Each row is a point. The points of each table are mixes of a few directions, plus a little noise. Count the directions of each table, and those that both share. Where both have some left over, give the other angles between the two spaces (their principal angles), to ten degrees, smallest first.
(in the rows, 128 means zero)

First (7 x 3):
[[145 178  51]
 [123 114 149]
 [139 160  79]
 [122 110 156]
 [121 108 161]
 [125 119 142]
 [121 109 158]]
Second (7 x 3):
[[133  63 164]
 [106 134 102]
 [118  91 135]
 [140 151 128]
 [177 158 162]
 [102 125 103]
 [121 171  99]]
Directions: first 1, second 2, shared 0; angles 30

First (9 x 8):
[[126 135 128 132 119 127 127 130]
 [136 101 129 114 161 130 129 120]
 [145  72 130  98 197 133 131 110]
 [145  74 130  99 194 133 131 111]
 [110 186 126 159  57 123 125 146]
 [125 137 128 133 117 127 127 131]
 [ 98 223 126 179  12 120 123 158]
 [130 120 128 124 137 129 128 125]
 [136 103 129 115 158 130 130 120]]
Second (10 x 8):
[[203 133 119 129 129  95 134 117]
 [142 143 102 135 125 131 112 151]
 [126 127 133 165 113 146 160 175]
 [ 54 144 142  90 100 151  91 128]
 [142 158 116 141 119 120 220  91]
 [162 141 124 106 109 110  90 135]
 [ 60 102 171  95 133 137 102  98]
 [ 96  63 174 134 167 133 115 117]
 [160 154  89 145 120 129 121 159]
 [136 115 108 142 167 126 136 108]]
Directions: first 1, second 5, shared 0; angles 30

First (9 x 12):
[[136 113 140 119 133 127 147 128 135 129 118 113]
 [145 204 148  68 100 107 113  83  31 131 125 146]
 [100 157  93 157 121 140  79 140 122 129 154 170]
 [112  72 145 110 156 170 186 161 152 147  88  98]
 [104 182 113 108 115 146  95 125  67 140 134 168]
 [168  91 163 112 133 100 176 110 154 118 109  79]
 [120 115 107 167 131 126 108 141 166 121 146 136]
 [136  89 141 131 141 130 160 137 162 127 114 100]
 [131 130 102 179 121 105  88 127 165 110 163 143]]
Second (9 x 12):
[[146 131 102  92 138 105 144 150 154 110 167 140]
 [126 124  98 109 144 145 125  96 114 115 118 163]
 [124 121  87 101 148 152 124  86 108 112 114 177]
 [143 132 115 102 132 102 142 158 154 115 165 129]
 [157 146 175 136 101  55 154 240 197 137 204  49]
 [127 128 135 135 124 129 126 129 127 132 125 122]
 [123 127 134 140 125 136 123 121 120 133 115 125]
 [ 99 121 159 179 119 174 102  78  80 155  60 119]
 [111 123 146 159 124 156 112  95  98 144  85 125]]
Directions: first 3, second 2, shared 0; angles 60, 80

First (9 x 20):
[[142 121 152 147 166 124 138 135 117 145 122 173 140 117 132 143 116 134
  156 157]
 [108 156  66  81  70 165 128 143 135 127 153  92 124 164 113 135 113 132
  105  98]
 [144 106 157 151 177 128 148 126  97 116 105 155 133 102 133 135 140 146
  140 145]
 [138 117 130  70  79 151  91  76 192 145 132 154 123 216 113  50 127  73
  152 151]
 [139 100 150 152 172 112 141 122 112  95 114 153 136 135 137 101 139 129
  126 111]
 [119 148 115 134 116 103 111 147 160 152 159 148 142 162 133 126  91 104
  136 115]
 [114 130 109  90  70 163 124 100 119 105 108  35  92  91 115 130 179 146
   90 123]
 [105 159 123 205 161  53 133 194 115 135 159 116 145  75 155 189  94 142
  107  82]
 [141 114 151 123 140 152 139 109 106 131  99 125 117  89 122 142 155 147
  140 168]]
Second (8 x 20):
[[155 107 105  69  75 175 145  68 126 123 125  82  86 159 103 127 155  94
  122 129]
 [103 126 101 133  86 143 120 160  92 164 144 130 120 132 111 155 123 130
  117 152]
 [111 126 114 127  80 132  95 154 115 167 144 133 135 122 113 172 131 139
  146 135]
 [143 129 123 151 189 116 172 135 103  82 113 158 156 122 139  99 105 142
  130 118]
 [150 122 164 131 181 122 163  90 134  86 105  94  94 100 149 116 157 131
   96 116]
 [103 138 178 173 193 120  83 164 177 159 127 176 171 117 156  90 106 117
  147 153]
 [129 135 156 161 166 101  97 162 148 136 125 175 188 100 142 139 111 153
  179 118]
 [132 137  86  79  51 113 145  94 125 108 147  78  76 168 115 127 142 115
   89 103]]
Directions: first 5, second 6, shared 1; angles 30, 30, 40, 40

First (10 x 32):
[[164 100 143 189 182 125 104 107 119 121 121 144 131  98 169 104 134 137
  126 144  92 210  80 126 107 154 137 144  77 182 149 126]
 [ 84 161 104  77  85 124 124 122 108 131 152 108 107 181  98 144 132 150
  137 114 153  60 170 146 128 108 138 121 174  77  93 102]
 [ 97 154 119  52  60 138 171 171 155 140 124 113 130 149  78 160 116 104
  117 105 171  30 179 120 152  91 112  97 192  67 127 141]
 [101 147 122  85  84 131 163 156 157 132 124 116 145 132  85 151 118  99
  128 116 160  62 171 119 166 108 102 110 161  87 107 151]
 [137 126 123 102 122 136 109 125  98 140 138 132  83 162 151 126 131 161
  118 119 119 121 111 142  73 112 167 118 160 127 172  90]
 [136 117 133 209 184 110 104  86 122 105 132 131 157  95 146 104 142 128
  150 156 102 205 108 130 153 171 114 162  51 172  75 139]
 [132 131 124  92 109 138 126 140 116 140 131 130  98 153 133 134 125 145
  115 115 130 106 124 134  95 109 151 114 165 115 166 105]
 [145 111 145 153 139 130 160 153 172 122 101 137 173  74 118 127 118  82
  121 134 131 148 126 103 168 138  91 128  98 146 130 177]
 [156 105 145 193 174 123 126 118 147 116 113 140 161  79 145 112 129 108
  132 145 107 196 100 116 149 158 110 148  68 174 120 155]
 [129 128 121 132 140 127  96 103  92 129 145 129  97 159 151 118 138 166
  134 127 113 142 113 147  90 129 160 136 133 135 137  90]]
Second (10 x 32):
[[136 120  95 119  93 168  95 108 133  90 155 192 169 136 115  77 143 179
  121  94 107 132  88 168 142 127 119 125  50 117 105 132]
 [137 170 147 109 168 131 147 151 108 149 161 122 111  99 103 158 132 101
  116 118 108  64 109 105  77 145  48  58 169  81  63 137]
 [134 139 146 104 102 138 168 165 146 162 110 114 109 123 137 156 111  95
  115 130 157 104 142 112 105 103 114 114 171 122 174 147]
 [139 119 147 161 198  95 116 119 103 131 124 101 105 111 141 139 132 117
  133 152 101 154 121 105 113 156 143 128 151 149 121 107]
 [110 106 116 121 153  94 108 119 127  93 121 114 145 132  91 123 135 134
  134 129 106 115 150 118 185 146 169 134 145 121 104 103]
 [ 96 129  90 142 104 127  91  82 124  86 149 145 166 156 110  94 144 171
  153 122 129 143 142 164 182 136 143 164  66 123  68 119]
 [185 125 179 182 222 122 129 133  92 170 126 115  72  85 192 147 125 105
  115 156  90 185  69  97  26 155 106 106 148 174 164 121]
 [142 110 128  99 121 135 132 151 142 119 118 143 137 120 111 121 123 127
  108 111 114 109 118 120 138 122 143 110 143 120 160 125]
 [115 110 111  99  42 147 146 143 170 127  97 140 147 156 131 117 114 133
  125 118 174 129 160 145 169  85 168 163 118 134 198 143]
 [ 88 155 122 148  76 123 146 108 136 152 121  94 121 162 152 148 122 118
  160 153 195 145 184 145 143 105 127 179 119 138 121 147]]
Directions: first 3, second 5, shared 2; angles 90

First (8 x 32):
[[ 94 173 131 153 170 139  94 161 119 174 100 134 168 145  85 146 111 141
  174 111 177 104 127 143 148 127  49  85 134 167 118  78]
 [109 143 159 109 138 137 156 110 173 113 125 115 140 158 110 150 124 137
  167 113 127 127  91 155 134 105 132  81 188 126 106  97]
 [125 118 166  88 114 132 187  84 191  80 141 107 117 158 135 143 134 132
  147 119  96 141  80 155 123  96 183  95 201 100 107 119]
 [144 119  89 156 124 118  88 156  69 154 128 146 118  93 142 103 130 119
   90 144 136 126 174  96 124 160 109 178  55 138 153 158]
 [125 144  99 164 146 127  76 167  76 172 114 145 142 107 118 119 120 125
  120 132 159 114 166 109 135 154  73 149  72 156 143 129]
 [149 102 120 119 105 120 144 113 125 105 145 128 105 114 156 114 137 120
   96 140 101 143 135 116 116 132 172 160 115 106 138 161]
 [156 103  91 147 109 115 102 143  77 135 137 140 107  91 156  99 135 114
   77 148 116 135 171  92 116 156 139 192  58 124 154 175]
 [118 125 167  92 122 135 181  90 190  90 137 108 126 161 126 148 133 136
  156 117 107 135  79 158 128  98 167  86 203 108 105 108]]
Second (10 x 32):
[[104 112 116 149 122 130 130 120 110 113 122 149 141  85 121 138 115 160
  130 118 123 163 128 136 142  98 128 110 133 147 138 124]
 [136 152 166 104 152 139 104 124 120 131 137 189 150 115 147 120 148 143
  135 143  90  88 145 118 107 164 112  83 147  97 154 148]
 [141 106 107 123 102 137 162 124  91 164  96  80  69 146 143 151 109 128
   54  90 179 221 125 144 183  41 116 145 159 205  54 118]
 [ 81 143  76 151  85 137 101 173 198  85 150  89 112 185  86 142 129 101
  216 139 125  52 108  92  90 174 194 175  51  78 150 118]
 [112 127 110 139 128 119 126 146 178 111 126  71 116 171 111 133 128  87
  150 146 138  75 108 115 106 177 140 189  90  98 143 119]
 [158 143 158  61 126 142 145 122  91 146 135 184 136 113 124 107 154 135
  138 132 123 133 155 130 131 130 123  89 140 126 129 153]
 [167 140 147 143 130 119 116 116 117 151 155 141 145 137 151 108 129 132
  113 120 123 148 132 134 129 106 130  91 148 132  97 126]
 [137  90 140 117 155 110 176  98  88 139  95 116 139  69 121 122 117 135
   77 123 150 195 134 163 162  99  85 142 157 173 130 124]
 [125 146 158 111 151 153 100 125 113 140 116 169 114 129 171 146 141 150
   91 131  97 102 142 117 123 139  96  94 172 120 134 143]
 [116 119 106 183 130  96 124 132 173  99 150  89 164 128 100 114 115 109
  173 140 128 104 106 128 106 156 155 161  84 102 153 108]]
Directions: first 2, second 6, shared 0; angles 80, 80
